Every row gives one point. To make a cloud, some directions were put in groups of two or more. Within a group, all points are equally far from the middle, so they leave a hole (a ring in 2 directions, a hollow ball in 3). The other directions are filled evenly. Then the cloud was stretched, turned, moved and blurred a little. How many holes are there, and how many directions does each take, smallest first?

Cloud (22 x 3):
[-0.21 0.49 0.36]
[0.34 0.67 0.24]
[-0.18 -0.73 0.26]
[-0.77 0.27 -0.50]
[0.07 -0.18 0.12]
[0.17 -0.47 -0.27]
[-0.35 0.28 0.43]
[-0.63 0.51 0.47]
[0.61 -0.06 -0.67]
[0.14 -0.62 0.00]
[-0.11 0.49 -0.03]
[-0.38 -0.60 -0.31]
[0.35 0.63 -0.46]
[-0.11 0.11 -0.21]
[-0.53 -0.56 -0.54]
[0.14 0.18 0.27]
[-0.53 0.33 -0.72]
[0.27 0.36 -0.21]
[0.50 -0.38 -0.51]
[-0.43 0.03 -0.26]
[-0.33 -0.63 -0.27]
[-0.37 -0.31 -0.38]
Holes: 0

Cloud (21 x 3):
[-0.35 -0.48 -0.39]
[-0.06 0.25 0.21]
[0.65 0.05 -0.45]
[0.34 -0.69 0.24]
[0.76 -0.10 0.20]
[0.24 0.00 0.15]
[-0.62 -0.04 -0.40]
[0.13 -0.78 0.73]
[0.40 -0.53 0.55]
[0.23 0.22 0.32]
[0.99 0.31 -0.42]
[0.16 -0.13 0.52]
[0.38 0.46 -0.19]
[0.12 -0.32 -0.65]
[0.71 -0.15 0.17]
[0.46 -0.21 0.63]
[0.35 0.22 0.50]
[0.00 0.49 -0.79]
[-0.01 0.03 -0.22]
[-0.40 0.05 0.13]
[-0.17 -0.08 0.29]
Holes: 0

Cloud, 32 rows:
[0.34 0.60 -0.31 -0.31]
[-0.42 -0.20 0.07 0.39]
[0.33 -0.72 0.15 0.01]
[0.64 -0.40 -0.37 -0.29]
[0.75 0.28 -0.33 -0.39]
[0.77 0.16 -0.57 -0.07]
[0.38 0.52 -0.60 -0.03]
[-0.18 0.48 -0.49 -0.12]
[0.00 0.12 0.15 -0.65]
[0.51 0.52 -0.32 -0.35]
[-0.36 -0.25 -0.08 -0.32]
[0.31 -0.06 -0.57 -0.46]
[0.81 -0.17 -0.17 -0.48]
[-0.15 0.04 -0.12 -0.60]
[0.43 0.15 -0.10 -0.69]
[-0.11 -0.04 0.39 0.58]
[0.34 -0.57 0.05 0.52]
[-0.26 0.47 0.02 0.36]
[0.20 0.38 0.28 -0.50]
[-0.45 0.31 0.07 0.17]
[0.98 -0.16 0.23 0.32]
[-0.08 -0.18 -0.56 -0.30]
[0.59 -0.57 0.41 -0.20]
[-0.05 0.55 0.25 -0.10]
[-0.14 0.63 -0.19 0.06]
[0.55 0.63 -0.28 0.04]
[0.06 0.63 -0.38 0.28]
[0.82 -0.40 0.43 -0.21]
[0.38 -0.23 -0.48 0.59]
[0.96 0.26 -0.13 0.25]
[0.56 -0.58 0.24 -0.33]
[0.27 0.35 -0.54 0.55]
Holes: 1 (4)

Cloud:
[-0.76 -0.13 -0.44 0.07 -0.02 -0.24]
[0.31 0.28 -0.19 -0.50 0.15 -0.29]
[-0.15 0.39 0.46 -0.24 -0.39 -0.41]
[-0.39 0.28 0.34 -0.59 0.10 -0.29]
[-0.11 0.09 -0.05 -0.16 0.97 1.02]
[-0.42 0.77 -0.02 -0.81 -0.44 0.28]
[-0.02 -0.37 0.24 0.12 0.08 0.12]
[-0.45 0.73 0.13 -0.34 0.58 -0.17]
[-0.13 1.09 0.28 -0.08 0.45 0.76]
[-0.02 -0.31 0.44 -0.07 -0.55 0.50]
[-0.83 0.00 -0.26 -0.63 0.15 0.06]
[-0.51 0.00 0.29 -0.66 0.28 -0.06]
[-0.78 0.06 0.03 0.19 0.11 -0.19]
[0.02 0.80 -0.15 -0.69 -0.64 0.18]
[-0.66 0.09 0.13 -0.36 -0.06 0.04]
[0.24 -0.13 -0.09 0.25 -0.26 -0.10]
[-0.25 0.50 -0.60 -0.22 0.91 0.79]
[-0.13 0.93 -0.46 -0.03 0.08 0.48]
[-0.12 0.44 -0.56 0.35 -0.09 -0.28]
[0.22 0.55 0.21 -0.65 0.49 -0.16]
[-0.46 0.21 0.55 -0.20 0.71 0.51]
[-0.50 0.22 -0.86 0.09 0.21 -0.06]
[0.13 0.35 -0.17 0.01 0.67 0.68]
[0.33 0.27 -0.06 0.16 -0.21 0.66]
[0.38 0.52 0.21 -0.98 0.03 0.12]
[0.11 0.41 -0.36 -0.26 0.33 -0.13]
[-0.54 0.39 0.52 -0.01 0.76 0.30]
[-0.15 0.37 -0.71 -0.18 -0.36 0.36]
[-0.11 0.59 -0.04 -0.86 -0.18 -0.36]
[-0.42 -0.19 -0.17 -0.32 0.66 0.25]
[-0.04 0.38 0.18 -0.70 -0.63 -0.68]
[0.10 0.06 -0.17 0.48 0.00 0.01]
[-0.87 0.63 -0.13 -0.79 0.52 0.22]
[-0.08 -0.16 -0.20 0.21 -0.21 0.04]
[-0.69 -0.19 -0.12 0.00 -0.36 -0.44]
[-0.25 -0.32 0.00 -0.04 -0.60 0.03]
[-0.27 0.51 -0.83 -0.27 0.26 -0.02]
[0.03 0.79 -0.06 0.39 0.17 -0.10]
[-0.11 -0.10 -0.61 -0.23 -0.02 -0.52]
[0.25 0.51 0.18 0.13 0.26 -0.47]
[-0.02 -0.17 -0.04 -0.14 -0.10 0.50]
[0.23 0.32 -0.15 0.38 -0.25 0.40]
[-0.13 -0.39 0.41 -0.27 0.87 0.23]
[0.08 0.95 0.12 -0.12 0.20 0.54]
[-0.13 0.26 0.81 0.14 -0.44 0.10]
[-0.12 0.66 -0.60 -0.01 0.01 0.37]
[-0.10 0.52 0.14 -0.78 0.27 -0.41]
Holes: 1 (2)
